Every row gives one point. Any point is a mix of the corners, with weights that add up to 1. It lies inside the corners' shape when no weight is negative. Say inside or outside, and name the corners with a negative weight.
In the rows, zero is written as 128.

Corners:
(1): [114  80 186]
(2): [139 131 167]
(3): [139 249  44]
(4): [150  67 175]
Points:
[133  92 168] => inside
[140 117 156] => inside
[123 157 126] => outside (4)
[143 181 107] => outside (1)
[148 164 109] => outside (1)

Corners:
(1): [125  65 168 172 220 177 116 190 156]
(2): [ 95 121 106 163 103 140 100 112  93]
(3): [200  40  30 116 205  83  61 130  62]
(4): [226 216 151 178 147  72  68 193 180]
(5): [ 69 163 142  41 152 204 157  61 104]
(6): [ 72 225 117  58 181 155 188 167 198]
(7): [115  44  30 154 123 112 196  70  87]
(8): [174  99 148 116 106 103 193 223 102]
(9): [152 117  78 129 215 166  96  63  39]
(10): [115 130 104  98 121 184 236 203 194]
Points:
[139 115 101 139 163 129 126 124 109] => outside (10)
[ 98 141 124  75 154 175 147  92 106] => inside
[108  99  96 103 202 180 152 115 120] => outside (2, 4, 8)
[116 128 114 131 129 139 132 132 111] => inside
[186 156 130 145 147 100 113 179 142] => inside
[121 150 128 108 139 142 137 168 147] => outside (7, 9)
[124 135  99  96 173 160 169 150 157] => outside (2, 8)
[121 128 109 133 130 149 152 153 137] => inside

Corners:
(1): [142 141 138 106 197 163 115 141 145 125 118 110 112  89 192 138 118 121
 161  88]
(2): [115 157 163 135 127 200 130 107 184 123 125 108  86 182 100  87 110 104
 112  60]
(3): [ 78  94 160 106 123 127 152 143  59 196  90 130 116 153 153  83 111 117
 175 101]
(4): [181 148 149  82  72 137 141 124 165  55 199  84 173 181 101 146  80 142
 125 174]
(5): [152 148 172 130  66 144  71 104 147  75 170  79 131 130  94 128  89 202
 119 127]
(6): [167 134  87  78 120  74 157 155 139 172 148 249  85  98 145 110 226 168
 163 172]
(7): [121 109 103 174 111 119  81 149  98 164  83 129 103 118 128 113 135  72
 161 114]
(8): [ 57  98 117 161  99  85 137 156 124 153 117 200 160 107 165 107 176 161
 174 155]
(9): [ 87  94  95 125 118  60 138 147 159 111 130 149 112 157 162 142 180 202
 134 133]
(10): [ 83 108  80 125 116  82 153  97 114 140 159 148 119  97 175 122 178 110
 135 141]
(11): [137 209 199 161  55 157 104 167 167  81 150  63 144 128 132 149  94 179
  83 144]
(12): [ 88 152  88 134 108  44 121 173 139 170  94 185 125  80 144  63 157 167
 131 155]
(13): [108 142  85 145 112 170 111 123 127 174  73 129 136 156 154 103 111 119
  90 129]
(14): [157 167 171  87 135 167 120 146 148  76 183  57 197 161  85 168 101 167
  85 139]
(15): [151 131 169 173 107 146 135 110 134 196 103 107 110 144 142 117 104 124
 172 142]
(16): [ 97 109 133 154 105 111 155 111 125 161  60 140 112 124 134 166  94 116
  75  66]
(17): [152 100  99 144 142 174 183 119 122 123 127  85 113  72 129 117 146 136
 122 127]
(18): [131 170 164 147 146 163 148  93 107 109  87 157 144 134 136 137  98 135
 124 103]
(19): [121  96 160 153 147 128 101 101 144 112 119 133  85 119 145 129 119 123
 107 194]
(20): [ 54 143  72 116 116  57 145 152 111 192 148 218  89  90 128 132 171 163
 205 152]
(21): [142 161 209  54  88 158 132  95 160  68 106  47 174 131 108 178 130 159
 130 153]
Points:
[114 137 131 132 121 131 133 132 135 139 114 134 123 129 137 119 130 132
 132 125] => outside (5)
[122 136 138 130 128 138 126 130 139 134 115 122 119 122 143 128 120 133
 129 111] => inside
[115 125 122 134 114 115 134 126 122 143 110 141 122 114 150 125 137 137
 141 136] => outside (2, 14)
[119 128 143 136 108 114 119 127 130 134 103 134 125 122 154 129 121 142
 128 132] => outside (2, 14, 17, 20)
[119 134 136 133 108 126 132 129 133 130 125 125 130 131 130 127 129 145
 126 134] => outside (1)
